Rows are points. Before rounding, the points of a table are all equally far from one centre. They may lie mostly on one side of it. Write the centre, to within rounding.

Points (6 x 3):
[[0.19, 0.43, 0.41],
[-0.19, 0.39, 0.06],
[0.24, 0.47, 0.41],
[0.25, -0.23, -0.22],
[-0.16, 0.50, 0.08],
[-0.20, 0.48, -0.21]]
Centre: [0.33, 0.32, -0.12]

Points (17 x 11):
[[0.41, 0.11, -0.13, 0.55, 0.03, 0.33, -0.45, -0.20, 0.07, -0.33, -0.70],
[0.11, -0.52, 0.30, 0.17, 0.02, -0.13, 0.18, 0.07, 0.01, -0.19, -0.75],
[0.46, -0.05, -0.26, 0.69, -0.01, 0.11, 0.30, -0.02, -0.08, -0.28, -0.75],
[-0.12, -0.60, -0.12, 0.44, 0.22, -0.25, -0.17, -0.08, 0.25, -0.29, -0.53],
[-0.05, -0.40, -0.17, 0.00, -0.01, 0.29, -0.01, -0.56, 0.47, -0.76, -0.22],
[0.31, -0.10, 0.16, 0.49, -0.43, 0.14, 0.05, -0.08, -0.41, -0.21, -0.22],
[0.54, -0.54, -0.27, 0.69, 0.21, 0.33, -0.05, -0.14, -0.06, -0.28, -0.28],
[-0.03, -0.20, 0.40, 0.12, 0.37, 0.02, 0.19, -0.26, 0.07, -0.42, -0.44],
[0.37, -0.57, -0.16, 0.53, -0.16, 0.39, -0.32, 0.11, 0.22, 0.02, -0.22],
[0.34, -0.32, 0.12, 0.28, -0.24, 0.32, 0.15, -0.27, -0.10, 0.00, 0.07],
[0.26, -0.08, -0.54, 0.19, -0.04, 0.06, 0.10, -0.38, -0.02, -0.27, 0.31],
[0.36, -0.68, 0.23, 0.11, -0.19, 0.27, 0.04, -0.13, 0.00, 0.00, -0.23],
[0.06, -0.30, -0.06, 0.55, 0.07, 0.59, -0.32, -0.15, 0.51, -0.59, -0.35],
[0.43, 0.10, -0.11, 0.42, -0.43, 0.40, 0.07, -0.13, 0.05, 0.03, -0.09],
[0.71, -0.32, -0.05, 0.25, -0.14, 0.24, 0.20, -0.39, -0.20, -0.21, -0.19],
[-0.13, -0.15, -0.03, 0.18, -0.12, 0.56, -0.21, -0.19, 0.28, 0.05, -0.54],
[0.08, -0.17, -0.01, 0.67, 0.09, -0.09, -0.18, -0.04, 0.16, -0.06, -0.68]]
Centre: [0.19, -0.17, -0.21, 0.11, -0.05, 0.15, -0.03, 0.09, 0.08, -0.48, -0.30]

Points (27 x 20):
[[-0.46, 0.64, 0.40, -0.43, 0.31, -0.14, -0.20, 0.28, -0.14, 0.52, -0.19, 0.23, -0.19, 0.41, -0.20, 0.35, 0.28, 0.04, -0.29, -0.57],
[-0.21, 0.67, 0.38, -0.10, -0.10, 0.01, 0.20, -0.32, -0.13, -0.18, -0.28, 0.09, -0.09, 0.16, -0.32, 0.15, 0.07, 0.68, 0.08, -0.43],
[-0.02, 0.20, 0.18, -0.17, 0.25, -0.59, -0.04, 0.28, 0.25, -0.01, -0.04, 0.11, -0.22, 0.48, 0.15, 0.22, 0.56, 0.43, -0.03, -0.70],
[0.11, 0.51, 0.21, -0.38, -0.08, -0.49, 0.16, 0.48, -0.41, -0.01, 0.03, 0.00, 0.14, 0.27, -0.14, 0.14, 0.35, 0.47, -0.41, -0.36],
[-0.12, 0.29, 0.48, -0.60, 0.12, 0.00, -0.01, 0.19, -0.38, 0.03, -0.22, 0.19, -0.11, 0.62, -0.22, -0.27, 0.71, 0.36, -0.09, -0.34],
[0.09, 0.29, -0.03, -0.34, 0.25, 0.27, -0.34, 0.19, -0.31, -0.05, -0.52, 0.22, -0.37, 0.31, -0.03, 0.13, -0.02, 0.26, -0.01, -0.56],
[-0.01, 0.28, 0.37, -0.32, -0.23, -0.12, 0.19, -0.02, -0.64, -0.06, -0.01, -0.25, 0.27, 0.35, -0.05, -0.29, 0.07, 0.40, -0.02, -0.72],
[-0.68, 0.56, 0.08, 0.14, -0.14, -0.40, 0.05, 0.23, 0.04, 0.27, -0.13, -0.42, 0.52, -0.13, 0.14, 0.03, 0.13, 0.06, -0.08, -0.26],
[0.10, 0.55, 0.41, -0.08, -0.29, 0.12, 0.56, -0.13, 0.08, -0.02, -0.23, -0.06, 0.04, 0.56, -0.30, -0.19, 0.23, 0.21, 0.03, -0.33],
[-0.27, 0.51, 0.04, -0.47, 0.18, -0.25, -0.05, 0.18, 0.12, 0.07, -0.50, -0.09, -0.15, 0.40, -0.07, -0.14, 0.26, 0.56, -0.27, -0.55],
[0.20, 0.03, 0.28, 0.07, -0.03, -0.47, 0.16, -0.08, 0.40, 0.11, 0.05, -0.08, -0.15, 0.80, 0.21, -0.04, 0.30, 0.37, 0.33, -0.03],
[-0.05, 0.65, 0.40, -0.40, 0.21, -0.24, 0.27, 0.11, -0.01, -0.03, -0.22, 0.51, 0.00, 0.47, 0.53, -0.30, 0.50, 0.04, 0.24, -0.52],
[0.06, -0.04, 0.47, -0.15, -0.18, -0.16, 0.38, -0.08, -0.16, 0.04, -0.34, -0.25, 0.35, 0.37, 0.34, 0.13, 0.40, 0.38, -0.19, -0.47],
[-0.43, 0.34, 0.62, -0.58, -0.18, -0.21, -0.24, -0.27, -0.30, 0.24, -0.55, 0.17, -0.03, 0.51, 0.04, -0.01, 0.19, 0.49, -0.19, -0.45],
[-0.37, 0.32, -0.17, -0.42, 0.01, 0.12, 0.19, 0.04, -0.12, 0.26, 0.00, -0.04, 0.01, 0.31, -0.33, -0.22, -0.12, 0.28, -0.38, -0.62],
[-0.45, 0.63, 0.36, -0.14, -0.12, -0.25, 0.35, -0.09, -0.14, -0.17, 0.46, 0.22, 0.20, 0.64, 0.18, -0.11, 0.20, 0.35, 0.05, -0.59],
[-0.06, 0.66, 0.37, -0.31, 0.00, -0.39, 0.30, 0.26, -0.46, -0.27, -0.32, 0.08, -0.44, 0.68, -0.27, 0.02, 0.21, 0.10, 0.25, -0.38],
[0.18, 0.42, 0.51, -0.51, 0.20, 0.08, 0.36, -0.15, -0.02, -0.12, 0.15, 0.07, 0.21, 0.41, -0.04, 0.24, 0.50, 0.45, -0.01, -0.43],
[-0.26, 0.45, 0.35, -0.19, 0.42, -0.16, 0.23, -0.03, -0.07, 0.19, -0.20, 0.32, 0.18, 0.47, -0.12, -0.02, 0.24, 0.35, -0.11, -0.71],
[-0.38, 0.51, 0.53, 0.03, 0.02, -0.15, 0.06, 0.34, 0.19, -0.11, -0.36, -0.01, -0.18, 0.29, -0.21, -0.31, 0.27, 0.58, -0.07, -0.54],
[0.00, 0.58, 0.48, -0.15, -0.15, -0.10, -0.11, 0.47, -0.14, 0.10, -0.21, 0.17, 0.23, 0.05, 0.09, 0.24, 0.17, 0.54, -0.25, -0.80],
[-0.17, 0.64, 0.49, -0.46, -0.25, 0.17, 0.11, 0.26, -0.18, -0.22, -0.62, 0.22, -0.06, 0.20, -0.23, 0.07, 0.15, 0.33, 0.29, -0.73],
[-0.27, 0.87, 0.20, -0.13, -0.18, -0.45, 0.20, 0.37, -0.22, 0.44, -0.04, 0.07, 0.00, 0.30, -0.12, 0.38, 0.54, 0.06, -0.11, -0.57],
[-0.32, 0.61, 0.21, 0.08, -0.24, 0.00, -0.15, -0.07, -0.18, 0.27, -0.01, -0.07, 0.36, 0.66, -0.19, -0.18, 0.16, 0.39, 0.11, -0.60],
[-0.04, 0.25, -0.02, -0.15, 0.13, -0.41, 0.16, 0.05, -0.01, -0.15, -0.10, 0.02, 0.03, 0.69, 0.15, 0.22, 0.23, 0.14, -0.02, -0.92],
[0.23, 0.59, 0.44, -0.27, 0.15, -0.11, 0.10, 0.17, -0.04, 0.11, 0.09, 0.28, 0.00, 0.61, 0.04, -0.02, 0.10, 0.30, -0.36, -0.68],
[0.12, 0.71, 0.12, -0.26, 0.17, -0.03, 0.02, -0.43, -0.32, -0.32, -0.22, -0.08, -0.15, 0.41, -0.06, -0.12, 0.38, 0.07, -0.15, -0.05]]
Centre: [-0.24, 0.23, 0.32, -0.33, -0.17, -0.14, -0.06, 0.14, -0.05, 0.07, 0.02, 0.04, -0.11, 0.13, 0.12, 0.07, 0.11, -0.02, 0.20, -0.14]
